Every row gives one point. Two turns around zero, p and q, are shown by what they do to some points. Write where each new point lands after one turn and then the other. Backwards means that the second turn is done in reverse. Each puzzle has new turns, and all numbers are rounded.

Turn p:
[0.7 9.6] -> [6.4 7.2]
[-7.3  7.1] -> [-1.5 10.1]
[ -2.3 -17.0] -> [-12.2 -12.1]
[20.9 12.3] -> [24.1 -2.9]
[-11.9 -12.0] -> [-16.7  -2.3]
Turn q:
[-23.6   6.0] -> [-15.9 -18.5]
[ 12.1 -12.6] -> [16.7  5.2]
[ 5.1 -4.6] -> [6.4 2.5]
[-9.3  8.9] -> [-12.1  -4.4]
[15.7  2.3] -> [ 4.9 15.1]
Where do these land?
q, then p: [1.0 1.4] -> [0.3 1.7]
q, then p: [-21.3 -20.1] -> [-10.3 -27.4]
p, then q backwards: [15.1  3.5] -> [  0.5 -15.5]
p, then q: [ 3.1 15.8] -> [-4.2 15.5]
p, then q: [ 2.0 -0.6] -> [2.1 0.3]

Turn p:
[-1.9  6.6 23.3] -> [ 5.3  6.4 22.8]
[-10.5   1.5  -8.6] -> [-10.4  -8.4  -2.7]
[22.7 -0.7 -7.8] -> [  8.2  15.6 -16.4]
[  3.8 -20.8   8.4] -> [20.9 -8.9 -0.1]
[ -5.9   6.5 -19.3] -> [-16.8  -3.5 -12.4]
[-8.2  7.0  4.0] -> [-7.3 -1.2  8.8]
Turn q:
[-15.1   3.5   2.3] -> [ 5.0  9.6 11.3]
[ 25.0 -17.6  10.3] -> [-10.6 -29.7  -6.7]
[  5.4   4.4 -16.1] -> [ -5.3   8.8 -14.3]
[11.0  4.5  8.5] -> [  7.8 -11.0  -5.6]
[-5.0  0.0  5.3] -> [ 3.1 -0.2  6.6]
[-21.3   5.3 -10.3] -> [ 0.1 22.6  8.7]
Where do these land?
q, then p: [ 1.0 26.8  3.0] -> [  2.1  21.5 -16.1]
q, then p: [ 6.3  3.0 13.5] -> [13.9 -0.1 -6.2]
q, then p: [ -8.4 -18.2 -12.2] -> [-12.2 -11.0  16.8]
p, then q: [ 9.1  0.1 10.2] -> [ 9.5 -6.1 -7.7]
q, then p: [-5.3  2.0  7.4] -> [6.9 5.3 3.5]
p, then q: [ -2.7 -13.7 -21.8] -> [-23.5  10.0  -4.5]

Turn p:
[10.3 21.8 -7.4  8.7] -> [ 3.4 25.5 -6.0 -4.0]
[  5.1 -11.6  -1.8  -2.6] -> [-0.5 -8.3 -6.0  8.0]
[-11.2 -21.1   0.6   7.0] -> [  4.7 -15.9  12.2  14.0]
[ 1.0 13.0 -2.1  9.0] -> [ 4.9 14.7  2.5 -3.2]
[  0.4 -11.7  12.9   4.4] -> [ 11.8 -13.5   0.7   0.2]
[  4.9 -15.9  -2.4  -0.1] -> [  1.4 -10.5  -5.1  12.0]
[-10.5  25.5   0.2 -26.4] -> [-25.7   8.1   1.7 -27.0]
Turn q:
[-15.2  19.1  -4.1 -17.2] -> [-23.2 -15.8  -7.7  -8.0]
[16.6 -2.1 -4.5 24.7] -> [ 8.3 14.4 17.5 18.1]
[-10.1   1.8  -6.4   6.2] -> [-1.8 -8.2 -2.6 10.4]
[ 10.9 -13.4  -0.6  -1.7] -> [ 9.5 13.8 -4.1 -2.1]
[ -2.1  -5.4  15.7 -12.0] -> [  7.2  -4.2  -3.1 -18.6]
Where do these land?
p, then q: [  6.4  -8.5 -22.1  -9.1] -> [  1.6 -14.5  -0.3  21.7]
p, then q: [  7.7  -6.0 -22.1  14.1] -> [-1.8 -4.0 20.1 18.9]
q, then p backwards: [-14.2   2.1   9.1  -0.2] -> [ -2.0 -10.5  12.0  -5.4]
p, then q: [10.1  8.4 12.5 18.6] -> [-11.6  20.1   9.7  -6.4]
q, then p: [ -6.7  -7.5  11.7 -17.4] -> [-18.9  -5.7 -11.4   4.7]
q, then p backwards: [-3.3 11.5 11.0 -6.0] -> [-10.8   1.0   8.7 -10.3]
